Each wall is flat, endless, passes through zero and stands at right angles to its row. A trip goes straight from one point to another. List the walls that it crosses, first one first.

Walls:
(1): [  9 -16]
(2): [ 28 -27]
(3): [-11  14]
(4): [ 6 11]
(5): [  4 -22]
Trips:
[  8 -31] to [-43  34] -> 2, 3, 1, 5, 4
[-27  22] to [-35  51] -> none
[-9 30] to [ 32 -13] -> 2, 3, 1, 5
[-17  -8] to [ 23 -27] -> 1, 3, 2
[-16 -29] to [ -9 -13] -> none

Walls:
(1): [-36  12  18  12   9 -21  -5   0]
(2): [ -3 -15   7  22 -28  18   8   2]
(3): [  4   2 -31  16  18  -8 -11   9]
(4): [-12  11   9 -20  -5  22 -11 -14]
(5): [  4  -4   1   3 -29  -5 -24  25]
(6): [ -3   2  -8   7 -11   7 -12 -43]
(7): [ 19  22  24   4  20 -17  40 -12]
(8): [ -4 -42  -2  -7 -20   1  -5   5]
Trips:
[  8  -8 -11   5  35 -57   2   4] to [ -3   4   3 -13  33   8   7 -23] -> 6, 4, 3
[-41 -24   7  -5  -3  21  -9   4] to [  5  41  19   0   0  -4 -32 -15] -> 8, 2, 7
[-18  34   6  41  16 -29  11  33] to [-13   2   5  16  19 -40   7  -9] -> 5
[-12 -20 -10 -21 -26 -15 -14  10] to [  6 -21 -21 -24 -10   3  19 -30] -> 6, 5

Walls:
(1): [-12 -14  30  -5  12  44 -11 -27   1 -21  12  19]
(2): [ 31  -9  -2 -12 -26  11  15  12  -6  -7   7 -15]
(3): [-18 -28 -28   7   7   7 -15   1 -20  38 -22 -24]
(4): [-12  38  12  -1  15  -2 -33  12  -6 -18  11 -11]
(5): [  2 -17  16  40 -18  20 -20 -13 -10  28  -2  21]
Trips:
[-30 -17 -23   8  15  17   8  11 -33   9  11  24] to [  7  -5  20 -12  -7  -4  -3  -7  -5   9  13  16] -> 3, 2
[ -2   3  26 -51  38  14 -55 -18 -24  21  12  15] to [  0   3  14  19  20  18   7   0 -17  -9  20  -4] -> 3
[ 17 -22 -20  27 -16 -25  -9   4  26   4  10 -19] to [-13 -21 -13  15   6  -4  16   3 -11  16  -3  -1] -> 2
[ -7  27  42  -6  22   8 -60 -29  -8  -7 -20  11] to [ -6  17  15  11 -11 -26  -3  15  28 -20  -6 -21] -> 5, 1
[ 32  19 -11 -14 -16 -14  -2 -20 -38  -8  10  15] to [  5  -9  -8  -2  -1   3 -19   9  14  -9  -1  21] -> 5, 1, 2
[-23  23  15  15 -10  -6 -17   4  10   4 -16   8] to [-44   7   1  22 -10   5 -44 -10  21 -23 -40 -10] -> 1, 3
[ 17  -2  26   0  11 -12  -2  34  44   0  31  -5] to [ 25  21   4   2  -8   5 -21  12   6  15 -41  -6] -> 5, 3
[-10   1   1 -34  15  30  -2   7  22  23  -6  10] to [ 15   3 -33  -6 -21 -16  15  -6  29  -9   3  -1] -> 2, 3, 1

Walls:
(1): [  7 -12  25  26  -2 -16 -34  29   7 -21 -15 -35   4  19 -26  31   2 -21
  15 -17   6  -3 -23 -12]
(2): [ 16  23 -14 -25   8 -29 -18   5 -22   2  13  -1  28 -39   0   4   4 -13
  23  29  52 -13  18  19]
(3): [ -2 -11 -20  41  20  -4  17 -32 -18  -3  18 -11 -21   6 -22   5   4   0
  -3 -12 -23  19   4  42]
(4): [ 15   3 -44 -45  18   7  20 -19 -19  -9   3  -6  -8   3  -6  -8 -16  11
   7   2 -16   1  12 -25]
(5): [ -5   2  19   6  19 -21  -9 -21 -34  10  22 -14   1   4 -16  28  12  -6
  52  -5 -28   9   6  23]
(6): [ 21  10  19   6   7  13   9  15  -2 -34   3  16   4 -23   5  -7  24  20
 -11   3  27  11   0   4]
(7): [ -6 -10 -38 -40  11  20 -12  14  -6  -9  30  36  -7 -20  48  12   4 -22
   5   0 -26 -11 -28  20]
(8): [ 16 -27   5  22  -2  -9 -24   3 -14 -17  20  20 -16  16  -1  -1 -12 -33
  17 -10  23  -2  10  22]
(9): [  9   6 -28   4 -35  10 -16  -7   1  36 -22  12 -15  -3   9  19  -7   8
   7   1   1  -6  15  14]
(10): [ 10  51  -2  12 -22  -5  -6 -33  16  20   9   9  21  36   9   3   2  -7
 -17  -5 -22  -7  -1 -21]
Trips:
[-24  14 -10  13   0 -19 -24   9  32 -35 -41 -37 -21  -1 -35 -15  10  24
   2  39 -36   1  21 -10] to [ 21 -23  -6  18  -3 -12  27  16 -20 -10  -9  -6 -49  -9 -16  14  -6 -15
   2   2   0  12  12  10] -> 5, 9, 8, 6
[ 10   0 -13 -26   8 -41  16   3 -16 -18  19  23  -9   3  20  18  10  18
  -1  24 -33  20  -4 -12] to [-12   7 -14  17  -1  -2  14  19 -23   1  17  -5   0  10  16 -30   3 -14
   5   3 -26 -10   8 -23] -> 2, 6
[ 10  -3  27  17  25  12   1 -49 -31   5  13 -12  10  13 -20  23  17 -10
   0  10  -6  16 -29 -22] to [ 19 -29  -7 -14  23 -24 -15  16   9 -19  17 -21  20  -2 -18   8 -20 -16
  17  13  12  10  24 -17] -> 8, 2, 10, 3

Walls:
(1): [ 48 -16 -33  14  16  -6  11   5  -7   4  18   6  24  45 -49  24  -6 -21
 -30  -7  15   9  16 -31 -24  -8   6 -17  27  -2   5  20  31 -19  22  -4
  -3 -15 -22  34  23  -4   3   7  23  16 -29 -22]
(2): [ 18  11 -13  -5 -25  -6  13  57  11  16 -33  -4   3  36  19 -10   7  27
   2 -17  22 -28 -27  35  20  24 -21   7  24   0 -20   7  17  -7 -20  29
 -31   3 -35  16  27  10  15  16  29 -28   0 -10]
(3): [-20 -14  15 -16 -22 -31   0  18  55 -20  35 -22 -26  10  11   3  22 -26
  -1   1   1  14 -11 -14  19   8 -12  13  28  -7  27 -29 -25 -17  29   4
 -19   0 -10   5 -16 -22  29  32  23   3 -18  -8]
(4): [ 10 -15  10  -6 -22  49   8  -9 -29  22 -32  40  39   4  30  16  14  -8
  41   3  17  -1  10 -12  15  -7   8 -30  -7  -2  33  10   3  37   6  33
   4   5 -28 -26  21 -23  -6 -12 -24 -11  59 -12]
(5): [-24  -2 -18  26  43  12 -18   2   2  47  -6 -38 -21  18  -3  41  15   5
   4  -6   9  37 -13  17  20 -23 -14  44 -24   0 -29 -50 -19  22  13   8
 -25  13 -34  17   3  31   7  -9 -10  35  26 -31]
Trips:
[ 21 -31  38 -20  20  16  53  -9 -11 -17  -2   2   2  15  14 -19 -23 -18
  13   9   6 -10  20  17 -29   1  10  26  -7 -22  43 -16 -29  19  16   6
   2  12  19   7  -4  33  -6  27 -16  -7  -8  49] to [-25   9  -3  33  -8  16  11  -1 -40 -21 -16 -13 -47 -19 -18  -5  -1   7
  -7  48  10 -13  16 -27   3 -18 -11  -3  -1   4   0   3  39 -22  -9 -29
  -6 -17  29   2  10 -23 -24  20 -21 -24   8   9] -> 3, 4
[  3 -21  24 -17 -20  -3  -3  20  -6 -30  10  27  -4  25 -15 -12 -41 -21
  20  -9  32  19  20 -24  -3  26 -29  18  -8 -25  -1 -58  -8  26  31 -13
 -44 -45  -8   6 -29  -5  22  14   2   8  12 -11] to [-14  -9  15   8  13  23 -18  14 -18  15  40 -21 -18  -3 -25 -11  26   7
  18  11  -1  34 -13 -40 -55 -31   8  11  -3 -11   5  41 -14  23  -5 -32
 -10  -9  23 -21   9  14 -12  -4  34  -2  17  -8] -> 4, 3
[-10 -30 -17   9 -35 -43  -1 -14   9  12  20 -60  22 -23 -16 -22  38 -46
  -7  26 -24   7  43   0 -15  32   6 -23  -1   7 -14  -8  16   6 -49  20
  48 -19   5  23 -23 -14  21 -13 -10  -4 -40 -14] to [  5  17  -4  -7 -26  27 -38  11 -16 -19  29  24  30 -47  -2   8  33  33
  51  22  -4   2   5   5  23  -1 -32   6  46  -3 -30 -18  29  14  21 -15
  -8  -6  21  -4  -6 -47 -18   4 -32   7 -13  16] -> 1, 4, 3
